Every row gives one point. The ring and each string are closed loops that go straight from each point to the next, and from the last back to the first. Before rounding, they use only three directions, however many columns there are. How many times does the string pass through the ring? Passing back the other way cancels.

Ring (8 x 4):
[[-0.1  5.7  0.6 -0.4]
 [-2.9  6.6 -0.7 -0.8]
 [-6.2  5.2 -1.2 -1.4]
 [-6.9  1.6 -1.2 -2.1]
 [-4.4 -2.4 -0.4 -2.5]
 [-1.4 -3.9  1.3 -1.9]
 [ 1.3 -2.8  3.4 -0.6]
 [ 2.1  2.3  2.9  0.1]]
String (17 x 4):
[[-1.2  3.8 -0.3 -1.2]
 [ 1.1  4.2 -3.3 -2.6]
 [ 3.4  6.6 -2.8 -1.8]
 [ 2.8  7.0  2.5  0.8]
 [-1.0  4.7  6.9  2.5]
 [-2.2  3.2  5.7  1.6]
 [-1.3  2.0  0.5 -1.2]
 [ 1.5  3.7 -2.4 -2.2]
 [-0.6  3.5  0.1 -1.1]
 [-1.8  2.4  0.8 -1.0]
 [-0.1  4.7 -2.9 -2.3]
 [ 0.4  6.6 -5.6 -3.2]
 [-1.4  9.8 -4.6 -2.1]
 [-4.0  9.0  0.3  0.1]
 [-3.4 10.1 -1.3 -0.5]
 [-4.3  6.0  3.7  1.1]
 [-3.2  3.2  2.8  0.2]]
Times through: 2

Ring (7 x 9):
[[ 6.7  3.5 -2.7  0.1 -2.1  2.6 -3.1 -2.7  3.7]
 [ 2.4  7.7 -2.4 -1.4 -0.3  2.0 -6.9 -5.1  3.0]
 [-2.7  6.6 -3.5 -1.8  2.0  0.5 -6.1 -5.0  1.2]
 [-5.2  0.5 -3.6 -1.2  2.6 -1.2 -1.5 -1.9 -0.6]
 [-3.5 -4.2 -2.1 -0.6  1.2 -1.8  1.6  0.7 -0.6]
 [ 2.2 -6.6 -1.0  0.4 -1.6 -0.8  3.5  2.4  0.9]
 [ 6.6 -2.8 -2.3  0.9 -2.6  1.4  1.6  0.5  2.8]]
String:
[[-4.3  3.8 -9.1  0.1  4.5  0.7 -1.6 -4.2 -0.2]
 [-4.7  7.1 -6.8 -1.2  4.0  0.7 -5.1 -5.6  0.4]
 [-3.8  9.9 -3.8 -2.4  2.8  0.8 -8.6 -6.7  1.3]
 [-1.0  6.6  1.0 -2.8 -0.2  0.1 -7.9 -4.4  2.0]
 [ 0.1  3.1 -1.1 -1.4 -0.1  0.3 -4.1 -2.7  1.7]
 [-0.8  3.2 -6.6  0.0  2.2  1.2 -1.9 -3.4  1.0]
 [-4.3  5.0 -7.8 -0.5  4.1  0.7 -3.1 -4.7  0.1]
 [-1.3  1.6 -4.8 -0.3  1.6  0.4 -1.5 -2.4  0.8]
 [-2.1  0.8  0.9 -2.0 -0.2 -1.2 -3.4 -1.5  0.8]
 [-6.9  0.9  0.1 -2.6  2.0 -2.4 -3.7 -1.9 -0.8]
 [-8.8  2.9 -6.0 -1.5  5.0 -1.4 -2.7 -3.6 -1.5]]
Times through: 0

Ring:
[[  6.4   4.2   2.4   0.5  -1.7  -0.7   4.0   1.3  -7.6  -1.1   3.8  -1.4
   -1.5   0.5]
 [  3.4   8.2   1.0   1.0   0.2  -0.5   2.6   1.2  -5.8  -2.4   3.3  -2.8
   -3.5   1.7]
 [ -2.7   6.2  -3.3   0.1   1.9  -0.2  -0.4   0.0  -1.2  -2.7   1.6  -3.8
   -3.2   1.2]
 [ -6.7  -1.2  -5.5  -1.4   1.6  -0.4  -2.8  -1.3   1.8  -1.4   0.3  -3.1
   -0.8  -0.4]
 [ -6.7  -9.0  -1.2  -2.3   0.0  -2.6  -4.4  -1.3   0.9   0.3  -0.3  -1.2
    1.3  -0.9]
 [ -2.3 -10.8   3.7  -2.0  -1.9  -3.7  -2.9  -0.5  -2.7   1.1   0.6   0.3
    2.0  -0.7]
 [  4.8  -4.2   3.9  -0.7  -3.0  -2.0   2.0   0.6  -6.8   0.6   2.9   0.2
    1.1  -0.6]]
String:
[[ -3.8   1.8   3.7   0.1   1.6  -3.5  -3.3   0.5  -2.4  -2.1   0.8  -2.6
   -3.3   2.7]
 [ -6.3   5.5  -3.6  -0.1   3.1  -0.8  -2.7  -0.4   0.8  -3.0   0.6  -4.3
   -3.8   1.8]
 [ -7.3   5.0  -8.6  -0.7   3.1   1.0  -2.0  -1.2   2.8  -2.8   0.6  -4.7
   -2.7   0.2]
 [ -5.0   2.1 -14.4  -1.8   1.4   3.8   0.9  -2.1   3.3  -1.5   1.3  -4.1
    0.3  -3.0]
 [ -3.2  -0.4 -11.2  -1.8   0.3   2.7   1.1  -1.7   1.6  -0.8   1.6  -3.0
    0.9  -2.9]
 [ -8.9  -2.4 -13.0  -2.4   1.9   2.2  -2.2  -2.6   5.2  -1.0   0.0  -3.7
    0.8  -2.8]
 [-10.8  -4.9  -5.9  -2.2   2.3  -1.3  -5.6  -1.9   4.3  -1.1  -1.0  -3.1
   -0.3  -0.5]
 [ -8.4  -4.9   1.9  -1.3   1.7  -4.0  -6.1  -0.7   0.8  -1.1  -0.7  -2.2
   -1.4   1.6]
 [ -5.3  -3.9   1.0  -1.2   0.7  -2.9  -3.8  -0.5  -0.6  -0.8   0.2  -1.9
   -0.9   0.8]
 [ -3.9  -3.9  -5.6  -1.8  -0.1   0.1  -1.1  -1.3   0.5  -0.3   0.9  -2.0
    0.9  -1.8]
 [ -6.9  -6.0 -10.0  -2.7   0.4   1.2  -2.0  -2.3   3.4   0.0   0.2  -2.4
    2.0  -3.1]
 [-10.9  -7.1  -9.2  -2.9   1.7  -0.1  -4.9  -2.6   5.4  -0.4  -1.0  -2.9
    1.3  -2.2]
 [ -9.1  -4.1  -1.5  -1.5   2.0  -2.7  -5.6  -1.1   2.1  -1.2  -0.7  -2.7
   -1.1   0.7]
 [ -4.0  -1.7   3.6  -0.5   0.9  -3.6  -3.6   0.2  -2.1  -1.3   0.6  -1.9
   -2.0   1.9]
 [ -2.2  -0.8  -5.6  -1.3   0.0   0.6   0.2  -0.9  -0.6  -0.8   1.6  -2.4
    0.1  -1.4]
 [ -4.2   1.7 -13.4  -1.7   1.0   3.5   1.2  -1.9   2.6  -1.3   1.5  -3.8
    0.4  -3.0]
 [ -7.0   5.3 -11.1  -0.9   3.0   2.1  -1.1  -1.5   3.3  -2.7   0.8  -4.9
   -2.2  -0.6]
 [ -4.9   5.6  -9.3  -0.6   2.3   1.8  -0.2  -1.1   1.7  -2.5   1.3  -4.4
   -2.2  -0.5]
 [ -2.0   4.0 -10.6  -1.0   0.9   2.9   2.0  -1.2   0.6  -1.7   2.1  -3.7
   -0.6  -2.0]
 [ -2.2   1.4  -1.3  -0.4   0.7  -1.1  -0.8  -0.1  -1.9  -1.5   1.5  -2.6
   -1.7   0.6]]
Times through: 1
String, 8 rows:
[[ -4.4 -10.0   7.7  -1.5  -0.7  -5.8  -5.4   0.0  -2.8   0.4  -0.2   0.0
    0.3   1.4]
 [ -1.9  -3.9   4.2  -0.8  -0.4  -3.6  -2.4   0.2  -3.4  -0.5   1.0  -1.0
   -0.7   1.1]
 [ -1.5  -5.9  -1.0  -1.6  -1.2  -1.4  -0.9  -0.7  -2.0   0.3   1.3  -0.9
    1.3  -1.3]
 [ -2.4  -7.0  -6.9  -2.4  -1.4   0.8   0.1  -1.6   0.2   0.7   1.3  -1.2
    2.8  -3.3]
 [ -3.5  -4.4  -1.8  -1.5  -0.2  -1.4  -1.9  -0.8  -0.8  -0.3   0.8  -1.6
    0.4  -0.7]
 [ -5.9  -4.5   4.2  -1.0   0.9  -4.4  -5.1  -0.1  -1.2  -0.9  -0.1  -1.7
   -1.5   1.9]
 [-10.2 -10.1   2.0  -2.2   1.2  -4.7  -7.7  -1.2   2.0  -0.1  -1.5  -1.4
    0.2   0.7]
 [ -8.8 -14.1   3.9  -2.6  -0.2  -5.4  -7.4  -1.2   0.8   0.9  -1.4  -0.2
    1.6   0.1]]
Times through: 0

Ring:
[[ 5.5  5.8 -2.3 -2.8 -1.0 -0.7  1.9  3.5 -4.8 -0.1  1.7 -1.0 -3.9 -2.5]
 [ 2.8  6.4 -1.2  2.4 -0.2  2.0  3.6  6.5 -3.3  1.1 -4.6  0.1 -0.2 -2.3]
 [ 0.1  4.2 -0.8  4.4  0.0  3.3  3.3  6.4 -2.2  1.5 -7.0 -0.4  1.7 -1.3]
 [-4.4 -1.3 -0.6  5.2 -0.2  4.4  1.2  3.5 -0.5  1.5 -7.7 -2.5  3.4  0.9]
 [-4.6 -7.0 -1.9  2.4 -0.4  3.5 -0.8 -0.3 -1.8  0.2 -3.9 -5.0  3.4  1.7]
 [-1.4 -8.2 -3.1 -0.5 -0.4  1.9 -1.0 -1.5 -4.5 -1.0 -0.1 -5.6  2.4  0.9]
 [ 3.4 -4.4 -3.8 -4.1 -0.7 -0.4 -0.4 -1.1 -6.6 -1.7  4.0 -4.6 -1.0 -0.9]
 [ 5.1  0.4 -3.4 -4.8 -1.0 -1.2  0.3  0.4 -6.1 -1.2  4.5 -3.1 -3.3 -1.7]]
String (27 x 14):
[[  6.3   3.6  -3.1  -6.5  -1.6  -2.3   0.0   0.4  -5.5  -1.0   6.2  -2.5
   -6.0  -2.1]
 [  8.3   1.2  -4.1  -6.0  -0.7  -2.0   1.2   1.1  -8.4  -1.9   6.0  -2.7
   -3.7  -3.0]
 [  8.1  -1.1  -4.5  -4.8  -0.2  -1.3   1.7   1.4  -9.4  -2.2   4.9  -3.1
   -1.5  -3.0]
 [  3.2  -1.5  -3.1  -1.0  -0.2   0.9   1.4   2.1  -6.0  -0.8   0.1  -3.0
    0.5  -1.5]
 [  0.8  -0.9  -2.3  -2.0  -1.0   0.5  -0.3   0.3  -3.4  -0.3   1.0  -3.5
   -1.6  -0.2]
 [ -0.3  -2.5  -2.4  -4.1  -1.7  -0.3  -2.2  -2.4  -2.5  -0.5   3.6  -4.7
   -3.3   0.8]
 [  1.4  -8.7  -4.2  -5.0  -0.9  -0.4  -2.2  -3.8  -6.2  -2.2   5.3  -6.5
   -0.5   0.5]
 [  2.3 -11.7  -5.0  -2.6   0.2   0.9  -0.5  -2.3  -8.8  -2.8   3.0  -6.6
    3.4  -0.3]
 [  1.2  -9.0  -4.0  -0.5   0.3   1.8   0.3  -0.4  -7.2  -1.8   0.1  -5.4
    3.7  -0.3]
 [  0.7  -3.3  -2.7   0.4  -0.2   1.9   0.9   1.5  -4.7  -0.5  -1.5  -3.6
    1.7  -0.5]
 [ -1.4  -2.0  -1.8   0.1  -0.9   1.7  -0.3   0.6  -2.2   0.2  -1.4  -3.6
    0.0   0.5]
 [ -4.9  -5.9  -1.6   0.3  -1.2   2.4  -2.2  -1.9  -0.6   0.3  -1.6  -5.3
    0.8   2.3]
 [ -6.6 -12.3  -2.4   1.6  -0.5   3.6  -2.7  -3.3  -1.8  -0.5  -2.6  -7.1
    4.3   3.1]
 [ -4.0 -11.6  -3.0   1.8   0.0   3.4  -1.2  -1.7  -4.0  -0.9  -2.6  -6.4
    5.1   1.8]
 [ -0.1 -11.3  -4.0   1.8   0.9   3.2   0.9   0.3  -7.4  -1.7  -2.4  -5.6
    6.5  -0.1]
 [ -0.8 -12.5  -4.1   0.9   0.6   2.8  -0.1  -1.1  -7.0  -1.9  -1.3  -6.4
    5.9   0.5]
 [ -2.4 -13.2  -3.9  -1.1  -0.2   2.0  -2.2  -3.7  -5.4  -1.8   1.0  -7.4
    3.8   1.7]
 [ -2.5  -6.9  -2.6  -2.3  -1.3   1.0  -2.6  -3.1  -2.5  -0.7   1.7  -5.9
   -0.4   1.7]
 [ -1.5  -1.4  -1.7  -1.4  -1.4   1.0  -1.2  -0.5  -1.5   0.2   0.2  -3.9
   -1.7   0.8]
 [  0.3  -1.9  -2.3  -1.4  -0.9   0.9  -0.3   0.2  -3.4  -0.3   0.4  -3.7
   -0.9   0.0]
 [  1.3  -2.6  -2.9  -4.5  -1.5  -0.6  -1.6  -1.9  -3.8  -0.9   4.1  -4.6
   -3.0   0.2]
 [  5.3  -2.7  -4.1  -6.9  -1.2  -2.0  -1.0  -2.0  -7.0  -2.1   7.3  -4.6
   -3.8  -1.3]
 [  8.1  -1.4  -4.7  -6.6  -0.7  -2.1   0.7  -0.1  -9.1  -2.4   7.0  -3.6
   -3.0  -2.7]
 [  7.8  -0.6  -4.3  -4.1  -0.1  -1.0   2.0   2.0  -9.1  -2.0   4.0  -2.8
   -1.2  -3.1]
 [  3.9  -0.5  -3.1  -1.1  -0.2   0.7   1.8   2.6  -6.3  -0.8   0.2  -2.6
    0.2  -1.8]
 [  1.3   1.0  -2.0  -1.5  -1.0   0.6   0.3   1.4  -3.2   0.0   0.3  -2.7
   -1.9  -0.6]
 [  2.7   4.2  -1.9  -5.3  -2.1  -1.5  -1.0  -0.2  -2.3   0.0   4.5  -2.6
   -6.4  -0.7]]
Times through: 3
String:
[[ -5.2  -1.6  -0.6   2.4  -1.1   3.1  -0.9   0.8   0.8   1.4  -4.5  -3.5
    0.6   1.8]
 [ -9.0  -6.3  -0.4   4.5  -0.9   4.7  -1.8  -0.6   2.0   1.5  -6.7  -5.0
    3.4   3.4]
 [ -6.3  -9.8  -1.9   4.2   0.0   4.6  -0.8  -0.4  -1.8   0.2  -5.8  -5.6
    5.8   2.3]
 [ -2.4  -9.3  -2.9   2.6   0.4   3.5   0.3   0.3  -4.7  -0.8  -3.7  -5.2
    5.4   0.8]
 [ -0.2  -4.4  -2.6   0.8  -0.1   2.2   0.6   1.1  -4.5  -0.5  -1.9  -3.9
    2.3  -0.1]
 [ -2.2  -3.4  -1.9  -0.4  -1.0   1.7  -1.1  -0.5  -1.9   0.1  -0.8  -4.3
   -0.1   1.0]
 [ -3.3  -6.7  -2.3  -2.1  -1.4   1.2  -2.8  -3.2  -1.8  -0.5   1.4  -5.9
   -0.5   2.0]
 [  3.2 -13.3  -5.6  -3.3   0.4   0.6  -0.6  -2.8 -10.1  -3.3   4.0  -7.0
    3.8  -0.5]
 [  5.8 -10.0  -5.6  -3.2   0.7   0.3   1.0  -0.5 -11.2  -3.3   3.7  -5.6
    3.4  -1.9]
 [  3.3  -3.5  -3.5  -1.4  -0.1   0.8   1.1   1.2  -6.8  -1.3   0.8  -3.7
    1.0  -1.3]
 [  0.4  -0.8  -2.2  -2.7  -1.4   0.2  -1.0  -0.5  -2.8  -0.2   1.8  -3.7
   -2.5   0.1]
 [  0.4   0.0  -2.0  -1.0  -1.0   1.0   0.1   1.1  -2.9   0.1  -0.3  -3.0
   -1.2  -0.2]
 [  4.8  -1.1  -3.5  -1.8  -0.1   0.4   1.8   2.3  -7.1  -1.2   1.1  -2.8
    0.1  -2.1]
 [  6.0  -0.3  -3.7  -1.9   0.0   0.2   2.4   2.9  -7.9  -1.3   1.3  -2.4
    0.1  -2.7]
 [  1.6   1.4  -2.0  -1.4  -1.0   0.6   0.5   1.7  -3.3   0.1   0.2  -2.5
   -1.9  -0.8]
 [  2.7   5.9  -1.5  -3.7  -1.8  -0.9   0.0   1.5  -2.0   0.5   2.4  -1.6
   -5.7  -1.0]
 [  1.0   5.7  -1.0  -2.4  -1.8  -0.1  -0.1   1.7  -0.9   1.0   0.8  -1.6
   -5.0  -0.5]
 [  0.9   2.6  -1.6  -0.6  -1.0   1.0   0.7   2.3  -2.4   0.5  -1.0  -2.1
   -1.9  -0.6]
 [  1.3   8.9  -0.4  -1.1  -1.7   0.3   1.0   3.7  -0.2   1.6  -1.0  -0.3
   -5.2  -1.0]
 [  6.7  11.3  -1.3   1.7   0.0   1.1   5.5   9.1  -4.8   1.1  -4.1   2.1
   -1.7  -4.2]
 [  7.0   8.0  -2.0   3.9   1.0   2.3   6.8  10.2  -6.9   0.6  -6.3   1.7
    2.0  -4.6]
 [  3.5   2.8  -2.1   3.0   0.5   2.5   4.1   6.5  -5.5   0.3  -4.9  -0.6
    2.2  -2.6]
 [ -0.7   3.0  -0.9   1.9  -0.7   2.3   1.4   3.7  -1.4   1.2  -4.1  -1.5
   -0.3  -0.4]
 [ -3.5   4.1   0.1   2.5  -1.3   2.6   0.4   3.1   1.5   2.1  -5.1  -1.5
   -1.3   0.7]
 [ -3.4   3.4   0.1   7.9   0.3   5.3   3.6   7.3  -0.1   2.4 -11.3  -0.3
    4.1  -0.3]
 [ -3.0  -0.2  -0.7   8.6   1.0   5.8   3.9   7.1  -2.0   1.7 -11.7  -1.1
    6.6  -0.5]
 [ -1.8  -2.1  -1.5   5.3   0.5   4.3   2.6   4.6  -3.2   0.7  -7.5  -2.3
    4.8  -0.3]
 [ -0.5  -1.4  -1.9   1.9  -0.2   2.5   1.2   2.6  -3.2   0.3  -3.5  -2.8
    1.7  -0.3]]
Times through: 4

Ring, 6 rows:
[[ 1.4 -1.5  1.1 -1.4  0.5 -6.3 -2.0  1.8  4.4  0.1  0.6  4.4 -3.9  4.8]
 [-0.7 -0.5 -4.7  0.2  3.0 -1.3 -3.0  3.8  5.6  2.4 -0.4 -0.9 -4.7 -2.3]
 [-0.7 -0.2 -4.9  1.6  3.5  3.2 -2.5  0.7  2.1  2.8 -1.6 -1.9 -2.5 -4.9]
 [ 1.0 -0.5 -1.2  2.0  1.7  3.6 -0.5 -2.7 -1.4  1.4 -1.8  0.1 -0.1 -1.8]
 [ 4.5 -0.8  3.5  3.7 -2.7  2.6  4.2 -4.6 -3.9 -1.2 -1.6  0.7  1.8  4.3]
 [ 3.8 -1.3  3.8  0.9 -2.2 -3.5  1.8 -1.4  0.4 -1.3 -0.1  3.6 -1.1  6.9]]
String, 25 rows:
[[  2.6  -0.2  -0.8   4.4  -0.4   5.8   2.7  -3.1  -2.8   0.6  -2.2  -2.6
    1.0  -1.1]
 [  1.7  -0.8   1.2   2.0   1.2   4.2   0.0  -5.6  -4.1   0.8  -2.1   2.0
    1.6  -0.5]
 [  1.7  -1.1   1.9   0.6   1.0   0.8  -0.8  -4.1  -2.1   0.4  -1.3   3.7
    0.3   1.6]
 [  2.2  -1.0   1.5   1.3   0.1   0.4   0.3  -2.7  -1.0   0.2  -1.1   2.3
   -0.3   2.2]
 [  4.1  -0.5   1.7   4.2  -2.4   3.1   4.2  -3.0  -2.6  -0.8  -1.6  -1.2
    1.0   2.9]
 [  7.9  -0.5   6.6   6.8  -6.8   4.7   9.6  -6.8  -7.5  -3.3  -2.0  -1.1
    4.4   8.0]
 [  7.1  -1.1   7.5   4.3  -6.0   0.6   7.3  -5.9  -5.5  -3.3  -1.1   2.2
    3.0   9.7]
 [  5.8  -0.8   4.6   4.2  -4.6   0.7   6.0  -3.3  -3.0  -2.3  -1.1   0.3
    1.3   7.2]
 [  3.1  -0.9   1.5   2.0  -1.3  -0.6   1.8  -1.1   0.1  -0.4  -0.7   1.0
   -0.9   3.7]
 [  2.1  -1.6   2.6  -1.0   0.0  -5.1  -1.3  -0.4   2.2  -0.3   0.3   5.2
   -2.4   5.5]
 [  1.9  -2.4   4.7  -4.1  -0.1 -11.5  -3.3   1.1   5.0  -1.0   1.7   9.6
   -4.4   9.6]
 [  0.7  -2.3   2.8  -4.7   1.3 -11.8  -4.9   2.7   6.9  -0.1   1.8   9.1
   -5.6   7.7]
 [ -0.1  -1.7   0.2  -3.2   2.5  -7.5  -4.8   2.2   5.7   1.0   0.8   6.1
   -4.9   3.5]
 [  0.7  -1.1  -0.8  -0.6   1.5  -3.5  -2.3   1.5   3.8   1.0   0.0   2.6
   -3.5   1.8]
 [ -2.0  -1.7  -2.4  -4.5   4.6  -8.8  -7.5   4.8   8.7   2.3   1.2   5.9
   -7.0   1.2]
 [ -1.0  -0.8  -4.7  -1.2   3.2  -4.6  -4.2   5.7   8.1   2.3   0.4   0.3
   -6.4  -1.0]
 [  0.8  -0.2  -4.1   2.3   1.1   0.6  -0.1   3.1   4.0   1.6  -0.8  -3.0
   -3.5  -1.5]
 [  0.7  -0.7  -2.1   1.0   1.5  -0.3  -1.2   1.1   2.7   1.4  -0.8   0.0
   -2.8  -0.4]
 [ -1.8  -0.7  -5.2  -1.0   4.6  -1.4  -5.1   3.3   5.7   3.1  -0.5   0.5
   -4.9  -3.7]
 [ -2.4   0.2  -9.1   1.6   5.2   3.5  -4.0   4.4   5.6   4.2  -1.5  -4.9
   -4.8  -8.5]
 [ -0.2   0.4  -6.9   3.9   2.7   6.0  -0.3   1.9   2.1   2.9  -2.1  -6.1
   -2.4  -6.6]
 [  1.7  -0.4  -1.5   2.5   0.4   1.9   0.7  -0.2   0.7   0.9  -1.3  -1.3
   -1.4  -0.2]
 [ -0.2  -0.7  -2.7   0.6   2.9   1.1  -2.5  -0.1   1.8   2.1  -1.2   0.5
   -2.3  -2.3]
 [ -2.6  -0.8  -4.2  -1.4   6.4   1.7  -6.6  -1.1   1.8   3.7  -1.4   2.5
   -2.5  -5.9]
 [  0.4  -0.3  -2.5   2.4   2.6   5.3  -1.0  -2.8  -1.6   2.1  -2.2  -0.9
    0.0  -3.9]]
Times through: 2
String, 28 rows:
[[  1.2  -0.6  -2.4   1.4   0.7  -1.2  -0.3   2.5   3.8   1.0  -0.5  -0.9
   -3.4   0.5]
 [  1.8  -0.5  -1.4   2.3   0.1   0.9   0.8   0.4   1.5   0.7  -1.0  -1.2
   -1.8   0.5]
 [ -1.0  -0.9  -3.5  -1.0   3.5  -2.4  -4.2   2.6   5.1   2.3  -0.3   1.5
   -4.5  -1.6]
 [ -2.0  -0.7  -5.3  -1.2   4.8  -1.8  -5.4   3.5   6.0   3.2  -0.4   0.7
   -5.2  -3.7]
 [ -1.8   0.1  -8.2   1.7   4.4   2.8  -3.2   4.3   5.4   3.7  -1.3  -4.5
   -4.6  -7.1]
 [ -0.3   0.4  -7.2   3.6   2.6   5.0  -0.5   3.0   3.3   2.9  -1.8  -6.2
   -3.1  -6.3]
 [  1.4   0.0  -3.8   3.7   0.7   3.8   1.2   1.0   1.4   1.5  -1.6  -4.2
   -1.8  -2.5]
 [  0.4  -0.6  -2.5   1.0   2.0   0.3  -1.6   0.9   2.5   1.6  -0.9  -0.1
   -2.7  -1.2]
 [ -2.1  -0.7  -5.5  -1.0   5.0  -1.0  -5.5   3.2   5.6   3.3  -0.6   0.4
   -4.9  -4.4]
 [ -2.6  -0.1  -8.7   0.3   5.3   0.6  -4.9   5.6   7.3   4.1  -0.8  -3.4
   -6.0  -7.0]
 [ -1.3  -0.1  -7.4   1.2   3.5   0.3  -2.9   5.5   6.8   3.1  -0.7  -3.9
   -5.5  -4.9]
 [  0.6  -0.3  -4.2   2.0   1.3   0.0  -0.5   3.6   4.6   1.7  -0.7  -2.8
   -3.9  -1.4]
 [  1.7  -0.6  -1.1   1.7   0.3   0.1   0.2   0.4   1.7   0.7  -0.8  -0.3
   -2.1   0.9]
 [  0.0  -1.3  -0.9  -1.8   2.4  -4.9  -3.8   1.9   4.7   1.3   0.3   3.9
   -4.2   1.8]
 [ -0.8  -2.2   0.9  -5.4   3.2 -11.3  -6.9   3.3   7.8   1.1   1.7   8.9
   -6.4   5.0]
 [  1.3  -2.4   3.8  -4.6   0.6 -12.1  -4.2   2.2   6.3  -0.5   1.9   9.6
   -5.2   8.9]
 [  4.2  -1.0   2.8   2.2  -2.8  -2.1   3.2  -0.6   0.5  -1.3  -0.3   1.2
   -1.1   6.2]
 [  3.8  -0.7   1.7   2.9  -2.3   0.0   3.2  -1.1  -0.3  -0.8  -0.9   0.0
   -0.5   4.3]
 [  2.5  -1.1   1.7   0.8  -0.5  -1.9   0.3  -1.0   0.8  -0.2  -0.5   2.6
   -1.4   3.8]
 [  2.8  -1.7   4.1  -0.7  -0.8  -4.6  -0.3  -2.0   0.5  -0.9   0.1   5.9
   -1.3   6.6]
 [  5.1  -1.6   6.7   1.0  -3.6  -4.0   3.1  -3.6  -1.7  -2.4  -0.1   5.4
    0.3   9.6]
 [  6.1  -1.3   6.5   2.7  -4.9  -2.1   5.3  -3.6  -2.6  -2.8  -0.5   3.1
    1.1   9.7]
 [  5.1  -0.9   4.0   3.2  -3.8  -0.6   4.7  -2.3  -1.6  -1.9  -0.7   1.0
    0.4   6.9]
 [  3.1  -0.9   1.5   2.0  -1.4  -0.8   1.9  -0.9   0.3  -0.5  -0.7   1.0
   -1.0   3.9]
 [  2.0  -1.4   2.0  -0.7   0.1  -4.6  -1.1  -0.1   2.4  -0.1   0.2   4.5
   -2.5   4.9]
 [  0.7  -2.2   2.8  -4.3   1.5 -10.5  -4.7   1.8   5.8   0.0   1.5   8.8
   -4.9   7.0]
 [  0.3  -2.0   1.0  -3.9   1.7 -10.4  -4.8   3.6   7.4   0.5   1.6   7.1
   -6.0   5.8]
 [ -0.2  -1.4  -1.6  -2.6   2.1  -8.2  -4.3   5.0   8.1   1.2   1.1   3.9
   -6.4   3.1]]
Times through: 5
